Each row is a point. Each copy is the shape, with its points in the same order, turned, moved and blurred by noise. Some copies are also mirrored. Which?
(in the rows, 128 means zero)

Shape, 7 rows:
[[ 84 138 126]
 [119 114 127]
 [131 145 174]
 [144 151 116]
 [113 133 136]
 [136 101 181]
 [179 136  76]]
Copy 1, 7 rows:
[[101 154 172]
 [121 117 145]
 [172 132 180]
 [152 147 118]
 [131 141 162]
 [155  90 181]
 [159 135  75]]
Copy 1 is: only turned
Copy 2, 7 rows:
[[ 79 116 114]
 [116 149 119]
 [115 120 171]
 [139 102 117]
 [113 125 127]
 [127 157 165]
 [173 120  82]]
Copy 2 is: mirrored

Shape, 7 rows:
[[123 157  85 100]
 [179  92 138 115]
 [106 127 120 161]
 [160  81 111 185]
 [153 135 152 128]
 [171 144 107 141]
 [150 126 133 115]]
Copy 1, 7 rows:
[[134 163  84 114]
 [115 162 176 144]
 [112 100 104 151]
 [ 92 124 138 206]
 [136 123 153 135]
 [149 155 123 166]
 [130 145 142 134]]
Copy 1 is: mirrored
Copy 2:
[[ 73 132 114 102]
 [170  98 115  97]
 [117 143 127 165]
 [168 104  89 169]
 [151 148 135 108]
 [134 140  86 112]
 [136 125 128 101]]
Copy 2 is: only turned
Copy 3, 7 rows:
[[ 92 131  75 109]
 [190 144 105 128]
 [106 143 143 159]
 [171 171 119 189]
 [154 109 121 135]
 [141 125  78 160]
 [140 124 108 112]]
Copy 3 is: mirrored

Shape, 9 rows:
[[100 129  86 112 124 108]
 [135 157  89  81 145 143]
 [ 93 150 178 117 157 130]
 [128 116 130 130  92 160]
 [125 170 150 147 125  85]
 [157 146 118 122 170 171]
 [126 104 133 162 116 131]
 [ 63 123  84 167 117 123]
 [108 107 170 152 127 123]]
Copy 1, 9 rows:
[[ 83 129  80 118 142 124]
 [137 102  92 103 173 122]
 [106 145 178 134 165 101]
 [129 157 133  89 116 156]
 [117 161 125 171 124  93]
 [165  96 144 129 163 150]
 [106 136 143 133 100 157]
 [ 54 153  96 136 136 171]
 [ 95 146 173 129 106 129]]
Copy 1 is: only turned
Copy 2:
[[113 102 102 135 155 112]
 [143 136  65 121 138 142]
 [ 86 181 141 118 124 135]
 [130 122 126 162  83 122]
 [128 168 152 128 152  79]
 [159 167 101 152 132 169]
 [129 126 160 175 116 123]
 [ 76 106 117 191 155 102]
 [103 142 178 147 114 128]]
Copy 2 is: only turned

Shape (12 x 8):
[[118 118 153 101 104 130 123 180]
 [111 118 145 126 112 156 154 137]
 [154 150 109 119 115 129 120  89]
 [128  99 124 114  92 122 124 106]
 [143 157 135 146  95 145 102 113]
 [124 169 119 168 150  91 107  51]
 [171 150 126 173 128  73 117  76]
 [162 142 156 155 154 108  91  40]
 [137  98 111 140 123 159 131 158]
 [147 112 136  92 122 161 140 174]
 [133 130 129  92 118 145 160 158]
 [147 122 153 127  95 150 165 140]]
Copy 1:
[[134 132 158 114 143 173 119 184]
 [138 119 149 126 119 148 145 139]
 [137 168 133 115 138  96  98 114]
 [133 119 134  99 130 136  88 124]
 [131 165 156 141 109 113  94 134]
 [ 81 147 128 146 139  39 100 111]
 [126 137 113 137 131  37  72 147]
 [124 132 140 176 160  51  68  99]
 [144 139 106 140 120 163 126 148]
 [170 147 137 121 150 177 136 159]
 [157 142 143  99 142 151 150 150]
 [174 122 152 122 109 136 133 152]]
Copy 1 is: only turned
Copy 2, 12 rows:
[[ 84 118 147 111  87 109 125 153]
 [ 99 104 114 138 102 138 152 138]
 [108 151  94 131 166 104 137 110]
 [109 102  91 116 127  91 130 120]
 [105 158 104 153 122 113 112 103]
 [161 144 124 148 188 119 138  53]
 [182 152 116 158 173  84 125  99]
 [138 123 124 186 200  91 118  73]
 [110 110 102 122 120 148 108 162]
 [ 69 121 127 124 115 127 130 184]
 [ 84 126 123 114 117 125 160 164]
 [104 121 102 155 101 113 156 157]]
Copy 2 is: mirrored
Copy 3, 12 rows:
[[129 129 170  98 107 149  90 135]
 [111 141 150 131 113 162 128 132]
 [155 144 101 156  88 118 131 116]
 [105 122 138 151  81 125 100 110]
 [152 149 118 171 104 128 101 151]
 [142 162  91 179 139  61 153 130]
 [159 124 121 185 105  61 158 138]
 [160 123 109 202 145  79 141  96]
 [114  97 123 118 105 164 118 155]
 [142 108 148  96  95 179 101 118]
 [134 137 152  97  93 163 125 124]
 [125 125 162 145  95 176 135 134]]
Copy 3 is: only turned
Copy 4:
[[139 106 170 102 129 110 147 169]
 [ 89 122 160 120 133 134 151 148]
 [117 137  93 148 158 128 113 140]
 [100  98 124 120 151 104 112 132]
 [121 139 132 155 140 139  88 161]
 [119 177  99 187 134 115  94  79]
 [130 132 102 213 142  94 101 109]
 [117 168 123 193 188  97  84  95]
 [121  85 155 130 148 161 145 139]
 [130 103 156 105 163 140 169 174]
 [117 118 135 110 140 128 177 168]
 [ 88 108 150 143 144 119 150 177]]
Copy 4 is: mirrored

Shape:
[[169  95 116 120 152 124 128 159 177]
 [151 134  95 179  97  96 122 147 111]
 [161  89 149 163 113 108 118 142 176]
 [129 160 107  91  91 117 160 103  80]
 [162 112 159  92 150 160 166 178 139]
 [138  76 134 120 128 120  92 142 137]
 [ 96 135  93  99 111 108 153 125 106]
 [ 97 118 129 126 113 102 129 150 118]
 [171  68 143 129 137 141 166 154 158]
 [145 109 148 160 155 111 118 129 160]
 [138 108 117 154 128  83  89 130 108]
 [121 153 107 114  94 152 139 131 118]
 [150  81 140 129 161 184 167 150 151]]
Copy 1:
[[177 112 124 148 134  95 107 138  90]
 [116 181 128 166 103 120 109 175 121]
 [140 105 138 182 129  91  97 170 129]
 [137 178 178  79  82 138 141 140 138]
 [183 114 188 133 162 145 106 112  80]
 [115 100 132 127 139 100 116 145  97]
 [129 181 154  96 118 118 164 136 125]
 [111 157 154 127 151 112 141 153 126]
 [175  92 165 175 123 116 118 131  88]
 [131 120 127 170 131  87  94 117 119]
 [ 93 157 125 140 114  91 101 155  98]
 [145 152 136 101 118 164 129 141 140]
 [172  89 144 164 130 146 130  92  84]]
Copy 1 is: only turned
Copy 2, 13 rows:
[[148  92 155 130 156 102 188 117 146]
 [189 129 123 158  72 120 154 108 123]
 [157 105 185 142 129 108 160  81 134]
 [130 154  85  80  71 133 148 157  96]
 [124 133 160 120 172 149 206 167 124]
 [136 141 154 131 145  99 143 113 168]
 [106 133 100 108  71 118 158 152 137]
 [115 146 145 136  85 121 151 138 146]
 [125 122 167 137 168 109 210 114 116]
 [133  90 166 159 139 109 145 122 125]
 [159 136 131 157  97  87 122 126 138]
 [127 127 109 102  91 165 153 130 128]
 [103 121 137 143 185 141 198 110 117]]
Copy 2 is: mirrored

Shape:
[[ 87 118 108  72 131 124 107 156 118  98 147 132]
 [135 141 100 130 115 132 102  93 114  79 137  83]
 [126 137 102 150 163 131 109 158 127 122 147 133]
 [139 142 122 136 124 178 249 163 109 149 118  93]
 [150 135 125 150 115 122  96 166 118 145  83  49]
 [156  96 132 133 119 166 118 159 150 133 153 132]
 [136 126 136 112 149 135  98  83 117 150 156 110]
 [130  83 132 142 130 134  98 121 116 135 145 123]
 [116 142 139 153 128 195 113 142 122 141 128 111]
 [130 125 145 150 122 123 197 165 115 141 123 106]
 [137 147 119 145  99 120 104 159 139 129 153 134]
 [124 144 134 130 147 131  95 118 126 128 155  95]
 [110 119 127 130 128 134 107 151 179  93 153 122]
 [115 138 158 138 119 154 125 159 127  95 114 119]
 [150 143 149 116 159 130 158 166 111 134  99 131]
 [102 138 129 130 111 136 105 135 148 116  48 109]]
Copy 1 (16 x 12):
[[118  66  91 140 122 139 116 151 109 138 137 135]
 [151 117 115 181  94 139 146 140 105  84 143  95]
 [139 112 139 127 161 146 114 138 130 120 119 123]
 [ 97 123 196  69 107 167 229 137 134 141 106 120]
 [158 128 162 162 114 117 137 199 112 127  76  82]
 [142 119 173 151 100 161 112 143 136 164 134 149]
 [176 117 132 152 109 107 135 111  87 137 140 127]
 [166 102 144 177 130 135 127 140 109 147 124 166]
 [125 162 156 149 153 148 148 160 109 153 141 116]
 [119 117 172 101 112 131 187 153 131 116  89 147]
 [112 127 144 144 107 143  85 143 119 113 105 129]
 [155 123 134 150 131 101 113 142 100 115 150 115]
 [101  97 128 167 125 116 102 144 158 127 143 125]
 [108 143 123 147 136 131 147 183 139 134 143 137]
 [152 130 132  82 116 141 156 180 137 129 116 131]
 [118 144  90 168 134 114 162 168 150 143  74  94]]
Copy 1 is: mirrored
Copy 2:
[[ 97 154  99  99  85 124  99 106 129 107 153  89]
 [148 105 136 162  93  96 115 102 110 138 123  82]
 [115 117 101 138 138 161 103 124 139 140 128 114]
 [116 176 126 131 108 154 190 230  87 191 128 100]
 [110 127 131 132 109  81  82 147 107 183  54 106]
 [ 87  90 140 121  86 146 136 173 135 124 121 122]
 [143  88 141 111 118  98 115 129 146 161 167 122]
 [ 85  89 141 116 124  99 116 120 121 137 142 137]
 [102 122 158 128  93 151 122 133 131 191 121 129]
 [ 98 163 140 127 144 129 149 197  88 151 115 111]
 [113 129 138 149 108 130 102 145 155 108 105 129]
 [136 106 139 124 125 117  91 124 137 162 140 102]
 [ 94 118 150 117 110 150 116 118 151 114 115  78]
 [100 146 161 112  95 151 107 121  98 143 113 113]
 [126 145 114  92 122 155 115 174  85 149 113 126]
 [119 151 137  99 105 108 122  86 106 162  56 120]]
Copy 2 is: only turned
Copy 3 (16 x 12):
[[133 114 137 117 160 151 125 150 108 100 193 159]
 [168 135 131 137 118 102  98 107 164  98 162 125]
 [133 139  80 150 134 144 138 142 128 124 142 148]
 [101 142 120  56  86 168 189  99 112  98  83  83]
 [ 95 167 114 151  86 126  78 158 137  94 143  76]
 [136 118 119 135 119 160 150 176 164 146 130 120]
 [169 152 142 155 161 128 119 127 129 150 139 106]
 [134 108 129 169 131 135 128 145 141 149 142 109]
 [126 145 115 139 102 195 118 118 150 134 128 114]
 [ 78 142 130 106  89 125 170 124 111 123 118 106]
 [140 140 107 131  89 134 125 167 132 146 154 152]
 [148 169 117 156 137 133 122 125 141 132 161 120]
 [117 135 108 118 138 134 134 150 174 141 176 157]
 [ 98 145 140 131 101 159 122 131 149 117 144 153]
 [ 93 162 138 122 128 148 141 147 105 102  94 137]
 [ 75 132 132 112 120 141  51 127 143 119 137 136]]
Copy 3 is: only turned
Copy 4 (16 x 12):
[[132 114 144  78 111 132 144 140 176 153 139 123]
 [114 121 107  83 116 127  93 123 117  91 172 106]
 [150 153 107 110 152 111 108 155 135 143 120 127]
 [ 88 150  54 182 180 155 192 124 125 160 159  67]
 [ 85 160 126 132 120 160  96 121  80 113  91 105]
 [155 123 133 166 153 140  95 140 154 136 133  97]
 [154 143 147 103 152 122  97  78 119 134 169 114]
 [150 108 145 136 139 123  95 121 113 147 148 134]
 [131 166 103 143 151 177  88 135 133 151 156 123]
 [ 94 148 102 173 160 122 173 133 117 143 139 114]
 [136 165 128 145 110 109 101 148 151 118 136 118]
 [124 156 136  98 151 121  91 116 134 123 151 120]
 [124 120 126 126 142 121  94 142 188 113 124 135]
 [110 144 125 137 147 167 127 154 144 115 146 138]
 [144 160 122 138 167 152 181 132 120 121 117 115]
 [114 141 100 127 104 188 121 105 132  98 108 164]]
Copy 4 is: only turned

Shape, 17 rows:
[[132 136 117 125 149 133 148 132 105 106 124  95]
 [ 93 144 135 141 175  94 119 138 135 154 158 130]
 [157  71 164  99 107 115 167  72 139 162 145 145]
 [121 108 123 127 164 106 118 164 139 175 118 145]
 [100 131  79  98 115 135 111 107 130  69 135  93]
 [111  98 155 174 137 106 130 164 143 148 132 182]
 [177 127 121 104  92 139 135  83 165 129 130 134]
 [100 167 104  98 144 139  79 127  94 112 130 107]
 [120 109 169 141 162  66 118 146 149 143 142 160]
 [115 151  87 138 149  97 111 104  96 119 115 134]
 [ 95 179 116 108 107 115 110 127  86 113 120  99]
 [ 73 127 145 131 171 118 104 132 124 134  91 133]
 [162 143 123 110 115 122 105  94 132  81 111  84]
 [ 85  95 126 141 138  64 106 164 111 189 121 122]
 [145 110 148 126 106 119 177  65 187 156 120 118]
 [124 159  89  70 124 113 131 116 116  80 103 117]
 [134 166 115  98 118 122 133 127 138  93 123 117]]
Copy 1, 17 rows:
[[107 150 118 159 121 150 168 101 114 112 134 140]
 [135 161 148 122 108 110 135 128 155  68 148 125]
 [155 112 181  94 173 155 124  62 128 154 137  93]
 [163 160 146 129 123  99 127 148 110  80 154 100]
 [ 99 141  83 111 113 139 150 129 114 137  86 183]
 [129 116 142 122 139 112  86 147 109  82 196 106]
 [156 123 130 122 161 167 110 112 151 166 102 131]
 [101 204  94 132 111 118 140 119 136 125 117 152]
 [135 130 151 111 123 115  95 117 128  56 150  82]
 [121 191 137 140 105 140 115 106 104  97 124 175]
 [ 74 175 124 151 105 107 122 115 135 138 112 155]
 [ 96 183 151 108 104 119 136 156 117  89 147 110]
 [110 143 110 143 106 173 124 101 137 155  84 125]
 [148 158 161 130  77  56 116 128 102  96 158  99]
 [161  91 188 125 151 170 135 113 152 154 119 113]
 [ 94 168 114 140 141 143 150 117 101 125  59 160]
 [ 97 149 112 146 145 138 126 122 133 126  84 150]]
Copy 1 is: mirrored
Copy 2 (17 x 12):
[[118 143 105  96 133 119 143  98 114 132 103 163]
 [104 111 138 118 117 105 110 124  77 174 152 124]
 [174  78 161 119  78 120  85 126  90  84  67 149]
 [140 111 116 114 108 105  80 116 113 162 138 103]
 [136 107 113 143 141 175 180  93 116 150 107 179]
 [104 101 116 117  71 104  85 152 133 147 135  95]
 [173 124 181 152 116 143 111 107 136  90 103 155]
 [149 128 106 119 176 142 154 133 103 157 155 166]
 [ 91  93 125 119  90 122  65 132  82 133 151 106]
 [125 107 119 133 142 101 146 106 125 134 165 172]
 [130 105 131  81 168 150 159 136 118 146 150 173]
 [101  77 100 120 150 120  89 137 118 181 132 153]
 [130 126 133 141 169 163 131 103 126  98 111 169]
 [126  59 104  76 122  94 104 114 101 154 146  76]
 [146  87 205 136 107 123  88  97 119 109  52 152]
 [141 119 118 106 137 171 136  88 125 130 141 197]
 [122 135 141 116 133 170 132 107 126 130 125 175]]
Copy 2 is: mirrored
Copy 3:
[[146 109  88 140 136 106 115 121 148 115 109  99]
 [126 140 117 164 163 123 116 157  92 154 139 124]
 [109 144 200 125 148 137 152  95 201 134 129 123]
 [130 120 119 129 157 132 116 153 125 160  99 171]
 [ 97 158  56 134 117 138 110 106 137  73 124  98]
 [ 99  97 156  98 161 112 140 162 101 148 131 156]
 [139 145 139 111 123 152 130 103 188  87 163 143]
 [149 150  82 154 140 146  99 106  88  87  97 117]
 [106 130 142 117 194 113 110 136 110 169 148 146]
 [131 105  86 157 178 160 123 127 120  91 126 115]
 [153 144  71 154 151 115 139  86  95  85 111 117]
 [107 100 108 158 151 129  96 106  84 142 104 145]
 [134 142  96 128 145 113  88  78 165  59 134 122]
 [106 134 115 153 191 108 152 152 108 142  85 180]
 [110 117 166 158 117 129 150  98 198 126 173 150]
 [138 138  48 128 146 155 122  68 139 100 132 108]
 [144 141  73 115 137 128 119  94 138 105 157 116]]
Copy 3 is: mirrored
